Rows are points. The points of each table are mixes of a few directions, plus a little noise. Count the directions of each table, and those that both share. Where both have some left over, give the other angles between the two spaces (their principal angles), to ten degrees, smallest first.
(in the rows, 100 means zero)

First, 7 rows:
108	101
34	91
51	94
138	105
161	106
114	101
98	100
Second (4 x 2):
93	122
119	37
86	145
101	97
Directions: first 1, second 1, shared 0; angles 80

First:
28	120	158
75	82	101
107	119	109
121	125	106
86	67	84
130	87	73
150	99	69
Second, 5 rows:
83	135	47
122	56	166
89	123	66
103	93	111
103	93	110
Directions: first 2, second 1, shared 0; angles 80

First (6 x 4):
111	140	115	120
111	93	94	116
49	79	106	27
85	67	97	76
134	76	117	155
111	143	72	108
Second:
121	116	51	120
108	95	144	119
92	114	90	86
108	120	121	116
84	103	30	59
118	29	70	124
80	88	141	80
89	135	154	96
Directions: first 3, second 3, shared 3

First, 6 rows:
118	106	107	80	110	55
114	87	92	88	67	154
87	53	48	86	98	53
79	105	74	90	82	149
67	138	134	149	145	76
135	113	147	109	98	113
Second, 8 rows:
93	83	84	65	91	74
137	99	57	146	125	105
101	120	146	96	112	75
105	117	86	121	106	132
116	83	84	136	104	112
61	125	105	5	85	70
71	109	128	57	85	95
118	66	111	177	98	139
Directions: first 4, second 4, shared 3; angles 80

First:
118	103	139	85	96	110	60	139	78
108	124	86	110	130	99	128	78	126
92	87	99	98	85	98	94	103	91
130	135	124	97	136	110	93	113	110
155	155	158	87	153	120	67	143	103
50	28	78	96	21	87	86	100	62
58	59	55	111	61	85	126	67	99
89	109	61	117	118	91	146	57	131
Second (10 x 9):
120	137	95	109	144	102	126	86	130
116	101	126	94	101	108	76	138	91
131	130	127	99	132	111	92	126	110
131	134	122	100	137	110	98	119	116
122	95	105	116	115	104	111	155	123
87	86	110	85	72	99	74	95	70
30	54	55	91	31	79	104	13	61
100	130	81	106	130	97	128	51	121
56	85	64	95	69	87	114	23	83
107	51	117	104	66	103	78	193	92
Directions: first 2, second 3, shared 2

First:
92	108	104	100	97	103	94	88	107	98	96
115	86	94	100	103	95	107	112	90	105	105
70	124	95	100	112	99	113	124	97	89	106
195	11	80	99	104	79	117	133	58	131	117
78	120	101	100	104	103	103	104	104	93	100
81	124	117	100	81	115	73	48	129	94	82
76	124	110	101	92	109	87	75	118	93	90
106	104	123	101	70	117	59	24	133	104	76
112	85	88	100	112	90	119	136	81	103	113
86	108	93	100	112	95	116	129	90	95	109
89	107	93	100	111	96	114	125	92	96	108
Second:
98	106	125	80	105	95	109	101	119	126	71
114	97	78	98	95	102	110	81	87	119	129
137	101	144	119	100	128	101	90	77	98	102
92	82	40	78	92	65	117	97	105	92	104
92	90	85	122	96	98	88	114	91	50	111
116	101	109	113	99	115	98	93	85	97	116
110	118	109	91	106	120	109	74	102	166	124
82	120	131	124	107	126	72	113	104	95	109
74	107	141	86	109	87	91	135	130	82	36
87	80	43	87	92	66	109	105	102	73	102
Directions: first 2, second 4, shared 0; angles 40, 70

First:
99	101	100	100	100	101	99	99	101	100	100	101
112	68	100	100	111	90	118	124	68	106	84	87
63	194	101	101	70	130	46	29	195	83	147	138
104	90	100	100	103	97	106	108	90	102	95	96
103	92	100	100	103	97	105	106	92	102	96	96
88	129	101	100	91	109	84	79	129	95	114	112
99	101	100	100	100	100	99	99	101	100	100	100
108	80	100	100	106	94	112	115	80	104	90	92
111	72	99	100	109	91	116	121	72	105	86	89
111	72	99	100	109	91	116	121	72	105	86	89
Second, 11 rows:
107	103	126	121	95	114	93	118	93	126	92	83
106	119	144	69	140	111	99	139	90	87	122	86
124	54	47	107	111	118	96	80	131	68	101	105
102	124	116	115	98	118	86	103	115	109	100	97
102	85	95	116	82	106	91	89	113	110	104	95
98	122	101	92	114	105	96	100	108	86	104	108
93	115	92	90	105	90	106	97	93	93	94	112
101	70	121	119	71	117	80	96	117	123	128	75
96	123	98	120	89	90	110	102	80	120	60	109
81	60	40	55	93	49	127	62	86	60	112	127
88	126	120	93	100	82	115	114	69	117	85	102
Directions: first 1, second 5, shared 1
